Every row gives one point. The last column is the point's height on a tilted bowl or saddle (a function of degree 2), plus a little noise. Count its main directions that bend up, bend down and stay straight.

Points, 17 rows:
[[-0.012, 0.031, -0.066, 0.033],
[0.053, -0.010, -0.047, 0.034],
[0.007, 0.010, 0.032, 0.026],
[0.037, 0.001, 0.024, 0.026],
[-0.049, 0.016, -0.031, 0.026],
[-0.015, -0.083, -0.006, 0.057],
[-0.006, 0.054, -0.011, 0.027],
[-0.010, -0.024, 0.007, 0.021],
[-0.016, 0.035, 0.023, 0.029],
[-0.003, -0.013, -0.039, 0.024],
[-0.023, 0.013, -0.011, 0.018],
[0.018, -0.003, 0.047, 0.033],
[-0.040, 0.011, -0.001, 0.022],
[-0.028, -0.028, -0.004, 0.024],
[-0.034, -0.013, 0.020, 0.025],
[0.022, 0.002, 0.007, 0.018],
[-0.019, -0.021, 0.003, 0.021]]
Directions: 3 up, 0 down, 0 straight

Points:
[[0.042, -0.016, -0.017, -0.026, -0.014],
[-0.033, 0.020, 0.021, -0.032, 0.039],
[-0.001, 0.011, 0.037, 0.012, -0.025],
[0.007, 0.043, 0.020, -0.022, 0.054],
[0.022, 0.006, -0.003, 0.020, -0.015],
[0.045, 0.027, -0.024, -0.010, 0.005],
[-0.031, 0.024, 0.061, -0.012, -0.008],
[0.038, 0.026, 0.022, -0.012, 0.038],
[0.022, 0.017, 0.003, -0.023, 0.009],
[-0.016, -0.004, -0.029, 0.017, -0.013],
[0.025, 0.056, -0.060, 0.006, -0.056],
[-0.010, 0.012, 0.012, -0.051, 0.007],
[0.016, 0.054, -0.005, -0.016, 0.053],
[0.031, 0.018, 0.072, -0.059, 0.002],
[0.044, -0.035, -0.006, -0.012, 0.011],
[0.016, 0.013, -0.042, 0.003, -0.038],
[0.004, -0.016, 0.030, 0.020, -0.032],
[-0.008, 0.073, 0.004, 0.033, 0.016],
[0.015, 0.015, 0.009, -0.009, 0.004],
[0.012, 0.047, -0.016, -0.038, 0.042],
[-0.005, 0.040, 0.057, -0.009, 0.024],
[0.003, 0.024, 0.010, 0.019, -0.015],
[0.013, 0.034, -0.011, -0.018, 0.018]]
Directions: 2 up, 2 down, 0 straight

Points (27 x 5):
[[-0.010, 0.018, -0.046, 0.029, 0.003],
[-0.004, 0.016, 0.026, -0.016, 0.022],
[0.020, 0.027, 0.018, 0.060, 0.046],
[0.000, 0.027, -0.027, -0.024, 0.013],
[-0.098, -0.019, -0.013, 0.025, 0.050],
[-0.002, 0.000, -0.015, -0.026, 0.013],
[0.028, -0.032, 0.011, 0.008, 0.026],
[0.003, 0.022, 0.000, 0.040, 0.016],
[0.022, -0.018, 0.018, 0.030, 0.029],
[-0.034, 0.028, 0.035, -0.020, 0.029],
[-0.035, -0.020, 0.010, 0.021, 0.004],
[-0.006, -0.020, -0.034, -0.024, 0.004],
[0.050, 0.044, -0.036, 0.008, 0.064],
[-0.052, -0.002, 0.037, 0.019, 0.009],
[0.054, -0.006, -0.009, 0.018, 0.065],
[-0.047, -0.015, -0.007, -0.014, 0.017],
[-0.025, -0.030, -0.039, 0.017, 0.006],
[0.026, -0.043, 0.056, 0.011, 0.030],
[0.008, 0.003, 0.012, -0.040, 0.033],
[0.019, -0.009, 0.026, 0.011, 0.024],
[0.001, -0.047, -0.025, -0.048, 0.012],
[-0.014, -0.023, 0.020, 0.001, 0.007],
[-0.026, 0.041, 0.061, -0.014, 0.040],
[-0.031, 0.029, 0.030, 0.012, 0.008],
[-0.027, -0.007, -0.011, 0.008, 0.001],
[-0.042, -0.007, -0.029, -0.018, 0.012],
[0.009, 0.046, 0.027, 0.027, 0.029]]
Directions: 2 up, 0 down, 2 straight
